Each row is a point. The points of each table are mixes of a few directions, plus a little noise. Count the directions of each table, and those that both share. Where both have some left over, give the other angles between the two spaces (their principal angles), to ten degrees, smallest first.

First (7 x 2):
[[ 0.09  0.33]
 [-0.05 -0.23]
 [-0.21 -0.82]
 [ 0.13  0.57]
 [ 0.20  0.71]
 [ 0.05  0.16]
 [-0.16 -0.73]]
Second (6 x 2):
[[-0.52 -0.37]
 [ 0.81  0.58]
 [ 0.34  0.25]
 [-0.25 -0.18]
 [-0.47 -0.35]
 [ 0.08  0.05]]
Directions: first 1, second 1, shared 0; angles 40

First (5 x 3):
[[ 0.06  0.08  0.28]
 [-0.24  0.07  0.53]
 [ 0.50  0.10  0.02]
 [-0.61 -0.41 -1.07]
 [ 0.29  0.12  0.24]]
Second (6 x 3):
[[ 0.09 -0.54 -0.30]
 [ 0.04 -0.71 -0.29]
 [-0.31  0.61  0.58]
 [-0.08  0.39  0.23]
 [ 0.04  0.73  0.20]
 [ 0.22 -0.48 -0.43]]
Directions: first 2, second 2, shared 1; angles 60

First (7 x 4):
[[ 0.35 -0.44 -0.22 -0.45]
 [-0.56 -0.53  0.33  0.34]
 [ 0.05  0.53  0.36  0.00]
 [-0.39 -0.03 -0.98  0.72]
 [-0.07  0.21 -0.04  0.17]
 [ 0.68  0.11  0.18 -0.76]
 [-0.05  0.13  0.37 -0.01]]
Second (8 x 4):
[[-0.15  0.35  0.53 -0.54]
 [ 0.44 -0.61 -0.72  0.35]
 [ 0.50 -0.67 -0.76  0.29]
 [-0.19 -0.03 -0.35  0.86]
 [-0.35  0.39  0.35  0.07]
 [-0.07  0.16  0.27 -0.28]
 [-0.08  0.19  0.32 -0.34]
 [-0.10  0.23  0.37 -0.39]]
Directions: first 3, second 2, shared 1; angles 30

First (8 x 6):
[[ 0.30  0.08 -0.15  0.50  0.36  0.67]
 [ 0.18  0.09  0.33  0.50  0.47  0.18]
 [-0.64 -0.20  0.49 -0.65 -0.83 -0.62]
 [ 0.15 -0.58 -0.59 -0.24  0.37 -0.41]
 [-0.12  0.06  0.21  0.11 -0.27  0.39]
 [-0.31  0.73  0.62 -0.27 -0.56 -0.46]
 [ 0.09 -0.18 -0.38 -0.23  0.16 -0.37]
 [ 0.35 -0.01 -0.54  0.28  0.29  0.61]]
Second (7 x 6):
[[ 0.13  0.39  0.18  0.47  0.05  0.72]
 [ 0.09  0.24  0.12  0.28  0.05  0.42]
 [ 0.18  0.40  0.17  0.49  0.05  0.80]
 [-0.20 -0.49 -0.21 -0.61 -0.04 -0.92]
 [ 0.06  0.12  0.04  0.17 -0.01  0.25]
 [ 0.01  0.03 -0.02  0.04  0.01  0.03]
 [-0.27 -0.70 -0.30 -0.85 -0.07 -1.29]]
Directions: first 4, second 1, shared 1

First (8 x 9):
[[-0.23  0.07  0.02  0.46 -0.12 -0.21 -0.02 -0.32 -0.26]
 [ 0.48 -0.32  0.03 -0.80  0.24  0.56  0.24  0.49  0.38]
 [ 0.26 -0.01 -0.05 -0.59  0.15  0.19 -0.05  0.46  0.37]
 [ 0.20  0.38 -0.20 -0.82  0.17 -0.13 -0.48  0.80  0.68]
 [ 0.17  0.00 -0.04 -0.40  0.10  0.11 -0.05  0.31  0.25]
 [-0.48  0.11  0.06  0.99 -0.26 -0.40  0.00 -0.73 -0.59]
 [ 0.13 -0.65  0.23  0.30 -0.01  0.55  0.68 -0.49 -0.46]
 [-0.55  0.42 -0.05  0.87 -0.27 -0.66 -0.33 -0.50 -0.37]]
Second (9 x 9):
[[ 0.39  0.07 -0.53 -0.02 -0.30  0.44 -0.78  0.07  0.29]
 [-0.73  0.33 -0.08  0.95 -0.47 -0.16 -0.46 -0.23 -0.46]
 [-0.77  0.02  0.33  0.03  0.01  0.42 -0.01  0.57 -0.16]
 [-0.38 -0.47  0.37  0.45  0.80  0.48 -0.17 -0.98 -0.40]
 [ 0.08  0.09  0.41 -0.46  0.27 -0.93  1.01  0.19  0.06]
 [-0.07  0.14  0.27 -0.36  0.22 -0.61  0.54  0.29  0.09]
 [ 0.73 -0.03 -0.24 -0.65  0.03 -0.01  0.06  0.27  0.46]
 [ 0.29 -0.28 -0.26  0.27 -0.38  0.60 -0.11 -0.18 -0.12]
 [ 0.47  0.10 -0.27 -0.19 -0.16 -0.22 -0.05  0.02  0.22]]
Directions: first 2, second 5, shared 2

First (10 x 11):
[[ 0.22  0.19 -0.19 -0.30 -0.81 -0.08  0.42 -0.24 -0.37  0.09 -0.79]
 [-0.06 -0.37 -0.96  0.83  0.02  0.00  0.13  0.67  0.44 -0.41  0.28]
 [-0.23  0.28  0.45 -0.06  0.58 -0.31 -0.09 -0.31  0.13  0.11  0.14]
 [-0.25  0.36 -0.32 -0.47 -0.05  0.14  0.61 -0.27 -0.06  0.64 -0.60]
 [-0.39  0.13 -0.33 -0.43  0.27  0.57  0.28  0.07  0.01  0.71 -0.09]
 [ 0.13 -0.36  0.41  0.18 -0.20  0.34 -0.94  0.50 -0.38 -0.51  0.67]
 [-0.05 -0.50 -0.65  0.58  0.49  0.27  0.03  0.57  0.64 -0.13  0.62]
 [ 0.41  0.01  0.62 -0.25 -0.65 -0.14 -0.32 -0.25 -0.51 -0.29 -0.22]
 [-0.15  0.57  0.71  0.15  0.00 -0.92 -0.32 -0.44 -0.35 -0.46 -0.20]
 [ 0.36 -0.30  0.27 -0.23  0.35  0.12  0.20 -0.29  0.45  0.25  0.19]]
Second (9 x 11):
[[-0.23 -0.20  0.56 -0.42  0.32 -0.50 -0.34  0.98 -0.10  1.10  0.59]
 [ 0.44  0.44 -0.54  0.09 -0.26  0.62  0.09 -0.75  0.02 -0.51 -0.24]
 [-0.14 -0.17  0.20  0.00 -0.06 -0.53  0.11  0.47 -0.05  0.23  0.17]
 [ 0.31  0.29 -0.37 -0.12 -0.06  0.29  0.48 -0.46  0.66 -1.18 -0.60]
 [-0.73 -0.20  0.53 -0.17  0.14  0.11 -0.60  0.29  0.37  0.41  0.15]
 [ 0.53 -0.12 -0.30  0.04  0.43  0.13  0.08 -0.18 -0.33 -0.04 -0.41]
 [ 0.29  0.11 -0.18  0.11  0.32  0.30  0.73 -0.43 -0.73 -0.39  0.43]
 [ 0.18  0.40 -0.34  0.13 -0.68  0.07 -0.02 -0.28  0.18 -0.14 -0.06]
 [-0.69 -0.51  0.43  0.30 -0.17 -0.45 -0.51  0.39  0.00  0.53 -0.04]]
Directions: first 5, second 6, shared 1; angles 60, 60, 90, 90

First (9 x 12):
[[ 0.34  0.44 -0.39 -1.01  0.00 -0.05  0.33 -0.33 -0.45 -0.43  0.45  0.06]
 [-0.70  0.12  0.12 -0.66 -0.01 -0.45 -0.41 -0.08 -0.33 -0.32  0.34  0.28]
 [-0.02  0.06  0.29 -0.80 -0.38  0.04 -0.67 -0.10 -0.25 -0.09  0.14 -0.01]
 [ 0.70  0.20  0.29 -0.17 -0.59 -0.03 -0.58 -0.02 -0.60  0.21 -0.42 -0.65]
 [-0.77 -0.05  0.49  0.54 -0.26 -0.36 -0.52  0.46 -0.13  0.21 -0.13  0.17]
 [ 0.03  0.48 -0.24  0.48 -0.01 -0.08  0.83  0.27 -0.24  0.00  0.22  0.30]
 [ 0.70 -0.18 -0.40  0.18  0.38  0.32  0.51 -0.29  0.34  0.03 -0.22 -0.34]
 [-0.45 -0.65 -0.18  0.67  0.76 -0.27  0.08 -0.16  0.67 -0.02 -0.31 -0.09]
 [ 0.14 -0.40  0.02  0.82  0.10  0.87  0.48  0.25  0.99  0.40 -0.04  0.30]]
Second (11 x 12):
[[ 0.16 -0.19 -0.28  0.13  0.41 -0.02  0.27 -0.19  0.27 -0.08 -0.12 -0.13]
 [ 0.31 -0.70 -0.11  0.23  0.46  0.35 -0.12 -0.33  0.76  0.13 -0.39 -0.38]
 [ 0.05  0.26 -0.69  0.10  0.64 -0.53  0.94 -0.23 -0.21 -0.38  0.14  0.03]
 [-0.43  0.84  0.35 -0.32 -0.76 -0.32 -0.14  0.51 -0.93 -0.07  0.50  0.50]
 [ 0.33 -0.81  0.09  0.22  0.31  0.54 -0.40 -0.28  0.90  0.25 -0.49 -0.43]
 [-0.29  0.64  0.04 -0.18 -0.38 -0.36  0.15  0.28 -0.72 -0.15  0.37  0.36]
 [-0.36  0.70  0.23 -0.24 -0.60 -0.31 -0.03  0.39 -0.78 -0.07  0.41  0.40]
 [-0.18  0.12  0.54 -0.18 -0.68  0.20 -0.62  0.31 -0.21  0.22  0.09  0.16]
 [ 0.27 -0.62 -0.03  0.17  0.32  0.34 -0.18 -0.24  0.68  0.14 -0.36 -0.33]
 [ 0.24 -0.17 -0.72  0.24  0.90 -0.27  0.84 -0.43  0.25 -0.29 -0.12 -0.22]
 [-0.09 -0.07  0.57 -0.12 -0.60  0.33 -0.71  0.24  0.01  0.25 -0.02  0.05]]
Directions: first 5, second 2, shared 2

First (9 x 18):
[[ 0.35  0.02 -0.09 -0.10 -0.25 -0.24  0.37 -0.27  0.19 -0.25  0.62  0.53
   0.52  0.78 -1.13  0.05  0.12 -0.43]
 [ 0.19  0.37  0.20  0.15  0.69 -0.10 -0.26  0.13  0.05 -0.07 -1.22 -0.79
  -1.13 -0.76  0.23  0.36  0.13  0.59]
 [ 0.14  0.31  0.17  0.13  0.60 -0.07 -0.24  0.12  0.03 -0.05 -1.06 -0.69
  -0.97 -0.68  0.25  0.29  0.11  0.52]
 [-0.08 -0.14 -0.07 -0.06 -0.27  0.04  0.10 -0.05 -0.02  0.03  0.47  0.31
   0.44  0.29 -0.08 -0.14 -0.05 -0.23]
 [-0.31 -0.19 -0.03  0.00 -0.16  0.20 -0.12  0.11 -0.14  0.20  0.16  0.03
   0.18 -0.16  0.63 -0.20 -0.14  0.01]
 [-0.60 -0.46 -0.14 -0.06 -0.55  0.37 -0.08  0.13 -0.26  0.36  0.78  0.37
   0.78  0.06  0.94 -0.47 -0.29 -0.23]
 [ 0.23 -0.14 -0.17 -0.16 -0.53 -0.17  0.45 -0.30  0.15 -0.20  1.09  0.82
   0.96  1.04 -1.12 -0.11  0.05 -0.65]
 [-0.22 -0.04  0.04  0.05  0.09  0.15 -0.19  0.15 -0.12  0.15 -0.26 -0.25
  -0.21 -0.40  0.65 -0.06 -0.08  0.21]
 [ 0.30  0.28  0.10  0.06  0.38 -0.18 -0.02 -0.03  0.12 -0.17 -0.60 -0.33
  -0.58 -0.18 -0.37  0.28  0.15  0.22]]
Second (11 x 18):
[[ 0.08  0.65  0.94 -0.11  0.08  0.55  0.17 -0.03  0.71 -0.07 -0.14  0.76
   0.24 -1.07 -1.20 -0.32 -1.41  0.46]
 [ 0.23 -0.18 -0.07 -0.19 -0.11 -0.09 -0.19 -0.17 -0.09  0.41 -0.21 -0.23
   0.00  0.19 -0.15  0.14  0.45  0.16]
 [-0.12 -0.06 -0.42  0.22  0.21 -0.23  0.03  0.08 -0.33  0.00 -0.16 -0.26
  -0.03  0.22  0.69  0.25  0.25 -0.29]
 [ 0.17 -0.16 -0.25 -0.14 -0.08 -0.12 -0.31 -0.30 -0.13  0.20 -0.20 -0.48
   0.05 -0.13 -0.26  0.32  0.63  0.40]
 [-0.45  0.42 -0.41  0.32  0.99 -0.17 -0.22 -0.11  0.09 -0.47 -0.38  0.37
  -0.02  0.04 -0.15  0.19  0.13  0.35]
 [-0.41 -0.09 -0.37  0.18  0.40 -0.13 -0.09  0.15 -0.24  0.12 -0.08  0.28
   0.01  0.59  0.77 -0.05  0.21 -0.24]
 [-0.98 -0.44 -0.73  0.18 -0.40  0.26 -0.40 -0.04 -0.34 -0.78  1.06 -0.50
   0.58 -0.81  0.94 -0.13  0.28  0.38]
 [ 0.60 -0.43  0.70 -0.39 -0.99  0.08  0.42  0.25  0.24  0.00  0.79  0.09
  -0.46  0.74 -0.42 -0.57  0.07 -0.55]
 [ 0.08 -0.06 -0.13  0.14  0.08 -0.29  0.26  0.18 -0.05 -0.48  0.23 -0.04
  -0.42  0.67  0.17 -0.03  0.32 -0.48]
 [ 0.45  0.17  0.12  0.16  0.02 -0.22  0.49  0.24 -0.21  0.27 -0.49 -0.28
  -0.22  0.09  0.45  0.31 -0.41 -0.71]
 [ 0.34  0.15  0.63 -0.35 -0.17  0.35 -0.17 -0.23  0.32  0.78 -0.42  0.29
   0.28 -0.54 -0.84 -0.09 -0.51  0.49]]
Directions: first 2, second 6, shared 1; angles 50

First (10 x 20):
[[-0.81  0.45 -0.20 -0.73 -0.07 -0.76 -0.14 -1.10  0.02 -0.21 -0.95  0.70
   0.37  0.35 -0.93 -0.33 -0.49  0.69 -0.82  0.43]
 [ 0.29  0.00 -0.15  0.06 -0.36 -0.07 -0.06 -0.07 -0.42 -0.20  0.22 -0.28
   0.18  0.36 -0.21  0.28 -0.12 -0.06  0.11 -0.02]
 [ 0.49 -0.17  0.12  0.22 -0.40  0.18  0.20  0.24 -0.37 -0.23  0.73 -0.73
   0.09  0.13  0.09  0.57 -0.14 -0.35  0.37 -0.22]
 [ 0.67 -0.34  0.04  0.60  0.06  0.55 -0.01  0.83 -0.09  0.20  0.61 -0.42
  -0.29 -0.18  0.68  0.17  0.45 -0.51  0.63 -0.28]
 [ 0.57 -0.34  0.18  0.53  0.08  0.57  0.13  0.81  0.03  0.16  0.70 -0.50
  -0.31 -0.32  0.69  0.21  0.35 -0.50  0.59 -0.32]
 [-0.05 -0.05  0.06  0.10  0.24  0.15  0.01  0.19  0.22  0.18 -0.06  0.15
  -0.16 -0.22  0.23 -0.18  0.18 -0.02  0.05 -0.03]
 [-1.01  0.33  0.31 -0.77  0.17 -0.47  0.32 -0.81  0.60 -0.14 -0.56  0.44
   0.16 -0.29 -0.48 -0.21 -0.55  0.48 -0.73  0.22]
 [-0.19 -0.11  0.06  0.25  0.82  0.38 -0.13  0.56  0.67  0.62 -0.41  0.64
  -0.50 -0.62  0.71 -0.71  0.66 -0.06  0.07 -0.02]
 [ 0.36 -0.05 -0.09  0.10 -0.43 -0.03  0.01 -0.02 -0.47 -0.25  0.35 -0.45
   0.20  0.36 -0.17  0.41 -0.17 -0.13  0.17 -0.06]
 [-0.32  0.27 -0.30 -0.35 -0.09 -0.47 -0.27 -0.64 -0.17 -0.12 -0.64  0.47
   0.25  0.40 -0.59 -0.25 -0.18  0.42 -0.46  0.30]]
Second (11 x 20):
[[ 0.40 -0.18 -0.32  0.52  0.39  0.36 -0.46  0.62 -0.01  0.47 -0.23  0.36
  -0.36 -0.05  0.52 -0.47  0.74 -0.14  0.33 -0.01]
 [-0.11  0.01  0.38 -0.22 -0.31 -0.05  0.46 -0.17  0.02 -0.32  0.51 -0.56
   0.17 -0.11 -0.14  0.51 -0.50 -0.11 -0.03 -0.13]
 [ 0.06  0.01 -0.26  0.15  0.20  0.02 -0.34  0.10 -0.01  0.22 -0.37  0.39
  -0.11  0.08  0.08 -0.35  0.34  0.06  0.00  0.09]
 [ 0.10 -0.13  0.61 -0.07 -0.38  0.18  0.72  0.11  0.06 -0.36  1.00 -0.97
   0.09 -0.29  0.12  0.81 -0.52 -0.36  0.22 -0.33]
 [ 0.17 -0.07 -0.19  0.23  0.18  0.14 -0.23  0.25 -0.01  0.21 -0.14  0.21
  -0.14 -0.02  0.21 -0.24  0.33 -0.04  0.13  0.02]
 [-0.11 -0.04  0.69 -0.31 -0.53 -0.03  0.84 -0.22  0.07 -0.55  0.99 -1.05
   0.25 -0.25 -0.16  0.92 -0.84 -0.23  0.03 -0.28]
 [-0.21  0.01  0.75 -0.43 -0.61 -0.11  0.93 -0.35  0.06 -0.62  1.03 -1.13
   0.32 -0.22 -0.26  1.02 -0.98 -0.18 -0.04 -0.27]
 [-0.24  0.16  0.00 -0.29 -0.11 -0.24  0.05 -0.38 -0.01 -0.16 -0.19  0.08
   0.17  0.13 -0.35  0.02 -0.26  0.20 -0.25  0.11]
 [ 0.17 -0.03 -0.50  0.32  0.41  0.09 -0.62  0.29 -0.04  0.43 -0.66  0.75
  -0.24  0.13  0.23 -0.68  0.67  0.11  0.05  0.17]
 [-0.24  0.17 -0.49 -0.09  0.25 -0.29 -0.55 -0.31 -0.05  0.22 -0.89  0.85
   0.01  0.31 -0.27 -0.64  0.29  0.39 -0.34  0.31]
 [ 0.01  0.09 -0.67  0.21  0.48 -0.08 -0.82  0.09 -0.07  0.47 -1.02  1.06
  -0.17  0.24  0.03 -0.90  0.70  0.31 -0.13  0.32]]
Directions: first 3, second 2, shared 2

First (11 x 24):
[[-0.24 -0.68 -0.52  0.38  0.23 -0.55  1.14  0.43 -0.63  0.08  0.04  0.63
  -0.39 -0.53 -0.24 -0.20  0.88 -0.29 -0.33 -0.35  0.11 -0.31 -0.10  0.17]
 [ 0.34  0.96  0.49 -0.17 -0.48  0.34 -1.20 -0.48  0.42  0.51  0.27 -0.19
  -0.11  0.78  0.48  0.57 -0.38  0.09  0.19  0.30  0.33  0.23  0.16 -0.42]
 [-0.25  0.59  0.15 -0.05 -0.55  0.19 -0.25 -0.27 -0.40  1.04  0.21  0.27
  -0.85  0.12  0.70  0.82  0.27  0.17 -0.25 -0.03  0.28 -0.29  0.07 -0.92]
 [ 0.27  0.66  0.47 -0.28 -0.25  0.43 -1.03 -0.39  0.54  0.00  0.02 -0.47
   0.31  0.56  0.25  0.26 -0.69  0.20  0.28  0.34  0.00  0.29  0.08 -0.16]
 [ 0.07 -0.37 -0.46  0.61  0.07 -0.78  0.81  0.33 -0.55  0.40  0.35  0.94
  -0.56 -0.08 -0.07 -0.03  1.18 -0.60 -0.34 -0.32  0.57 -0.20  0.04  0.25]
 [-0.37  0.32  0.33 -0.59 -0.20  0.73 -0.43 -0.30  0.13 -0.04 -0.38 -0.73
   0.15 -0.21  0.27  0.27 -0.89  0.69  0.12  0.17 -0.55 -0.05 -0.09 -0.63]
 [-0.09 -0.24 -0.16  0.08  0.11 -0.16  0.37  0.14 -0.18 -0.03  0.00  0.16
  -0.10 -0.21 -0.12 -0.09  0.25 -0.07 -0.09 -0.12  0.00 -0.08 -0.05  0.07]
 [ 0.19 -0.08  0.13 -0.16  0.23  0.13 -0.29 -0.02  0.49 -0.63 -0.16 -0.43
   0.65  0.11 -0.30 -0.40 -0.53  0.08  0.28  0.14 -0.23  0.30 -0.01  0.43]
 [-0.49 -0.83 -0.52  0.17  0.33 -0.32  1.27  0.43 -0.64 -0.12 -0.21  0.32
  -0.27 -0.86 -0.29 -0.31  0.55 -0.01 -0.32 -0.35 -0.24 -0.39 -0.18  0.07]
 [ 0.18 -0.30 -0.03 -0.02  0.32 -0.04  0.02  0.11  0.35 -0.70 -0.16 -0.25
   0.60 -0.01 -0.43 -0.53 -0.30 -0.08  0.21  0.07 -0.21  0.23 -0.02  0.56]
 [ 0.37 -0.02  0.12  0.00  0.21 -0.04 -0.36 -0.01  0.48 -0.52 -0.02 -0.23
   0.59  0.32 -0.31 -0.36 -0.32 -0.14  0.27  0.16 -0.01  0.35  0.03  0.53]]
Second (8 x 24):
[[-0.15  0.04 -0.14  0.17 -0.15 -0.17  0.28  0.04 -0.43  0.54  0.14  0.43
  -0.57 -0.10  0.21  0.31  0.53 -0.09 -0.25 -0.16  0.24 -0.24  0.02 -0.32]
 [-0.17  0.02 -0.18  0.20 -0.18 -0.17  0.32  0.04 -0.46  0.58  0.16  0.46
  -0.60 -0.10  0.25  0.31  0.60 -0.10 -0.29 -0.17  0.28 -0.27  0.03 -0.35]
 [-0.15  0.03 -0.14  0.17 -0.15 -0.16  0.29  0.04 -0.38  0.48  0.16  0.37
  -0.53 -0.07  0.24  0.28  0.47 -0.09 -0.23 -0.14  0.21 -0.22  0.02 -0.29]
 [ 0.00  0.01 -0.02 -0.01  0.01  0.01  0.00  0.00 -0.01  0.01  0.00  0.00
  -0.01 -0.02  0.00  0.00 -0.01  0.02 -0.01 -0.02  0.02  0.01  0.00  0.01]
 [ 0.32 -0.09  0.31 -0.39  0.36  0.36 -0.62 -0.10  0.89 -1.13 -0.34 -0.90
   1.21  0.21 -0.49 -0.65 -1.12  0.22  0.55  0.32 -0.52  0.50 -0.04  0.68]
 [-0.21  0.05 -0.16  0.22 -0.20 -0.18  0.36  0.06 -0.49  0.65  0.19  0.49
  -0.65 -0.09  0.28  0.34  0.63 -0.10 -0.30 -0.17  0.27 -0.27  0.03 -0.37]
 [-0.08  0.02 -0.09  0.12 -0.10 -0.10  0.19  0.03 -0.27  0.35  0.09  0.26
  -0.33 -0.07  0.16  0.18  0.32 -0.05 -0.15 -0.11  0.16 -0.15  0.00 -0.20]
 [ 0.41 -0.12  0.38 -0.49  0.45  0.46 -0.79 -0.13  1.13 -1.45 -0.43 -1.11
   1.53  0.25 -0.65 -0.84 -1.42  0.28  0.68  0.40 -0.65  0.67 -0.04  0.88]]
Directions: first 3, second 1, shared 1
